Each point is reached from the start by the listed moves, each made once or not at all, plus a little noise. Say if it took an odd or an even number of moves. Then give how often each move was made.

Moves:
(1): [9, -9, 18, 5, -62]
(2): [25, 78, -39, 1, -25]
Start: [-54, -36, -37, -23, 9]
Points:
[-26, 39, -81, -19, -13] => odd (0, 1)
[-56, -29, -38, -26, 9] => even (0, 0)
[-42, -43, -26, -20, -45] => odd (1, 0)

Moves:
(1): [-31, 22, -5, 12, 20, 15, 0, 11, 67]
(2): [9, 1, -35, -26, 18, -12, -7, 40, 12]
(3): [-36, 23, 2, -13, -25, 7, -6, 2, 2]
(4): [-18, 23, -12, 30, 3, -11, 32, 28, -13]
(5): [-44, -33, -3, -35, 13, -1, -3, 21, 4]
(6): [-11, 5, -5, -9, 20, 30, -53, 21, -59]
Start: [36, 10, -1, 25, 11, -28, -25, 21, 1]
Points:
[-48, 22, -57, 6, 65, -37, -4, 121, 71] => even (1, 1, 0, 1, 1, 0)
[-23, 58, -23, 58, 55, 6, -46, 82, -4] => odd (1, 0, 0, 1, 0, 1)
[-40, 79, -51, 28, 26, -28, -6, 102, 69] => even (1, 1, 1, 1, 0, 0)
[-67, 28, -26, 22, 69, 6, -49, 103, 1] => even (1, 0, 0, 1, 1, 1)
[0, 35, 1, 11, -14, -21, -30, 24, 3] => odd (0, 0, 1, 0, 0, 0)

Moves:
(1): [10, -11, 21, 16, 27, -18, 11, 19, -4, 22, 6, -23]
(2): [3, 10, -14, -15, 8, -14, 9, 4, -9, -20, -8, 21]
(3): [5, 38, 22, 9, -4, -9, 7, 2, -1, -2, 13, -18]
(4): [-13, 5, 10, -2, 10, -19, -16, -1, 7, -3, -11, -2]
(5): [33, 3, -13, -30, -27, -36, -30, -31, 12, 37, 17, -31]
(6): [3, -11, -6, 16, -10, -1, -4, 25, 34, 0, -25, -14]
(7): [-10, 19, -5, 20, 33, 27, 13, -10, -18, 39, -23, -22]
(8): [25, 8, 20, -35, 12, 11, 19, -21, -6, -4, -13, -38]
(9): [7, 3, 5, -2, -2, -3, -24, 56, -17, 0, 0, -6]
(10): [8, 9, 25, 3, -26, 0, -1, -11, -5, 7, -27, 13]
(11): [38, 5, 14, 11, 3, 16, -13, 0, -12, 29, 13, 20]
Start: [-16, 1, -13, -7, -11, 2, 17, -7, -29, 16, 2, -13]
Points:
[41, 17, -11, -74, -20, -58, -31, 23, -8, 27, -37, -81] => even (0, 1, 0, 1, 1, 1, 0, 1, 1, 0, 0)
[24, 56, 55, -32, -26, 4, 47, -36, -40, 18, -23, -54] => odd (0, 0, 1, 0, 0, 0, 0, 1, 0, 1, 0)
[-8, 41, -2, -3, -1, 11, 14, 33, -76, 41, -57, -7] => even (0, 1, 0, 0, 0, 0, 1, 0, 1, 1, 0)
[101, 63, 33, -50, -58, -29, 2, -40, -16, 63, -28, -64] => odd (0, 1, 1, 0, 1, 1, 0, 1, 0, 1, 1)
[88, 89, 68, -32, 25, -43, -10, 2, -82, 121, -32, -99] => even (1, 1, 1, 1, 1, 0, 1, 1, 1, 1, 1)
[26, 24, -22, -18, 28, -42, -5, 30, -65, 97, -4, -74] => odd (1, 1, 0, 0, 1, 0, 1, 0, 1, 0, 0)
[43, 58, 7, -66, -22, -68, -20, 27, -9, 22, -26, -99] => odd (0, 1, 1, 1, 1, 1, 0, 1, 1, 0, 0)
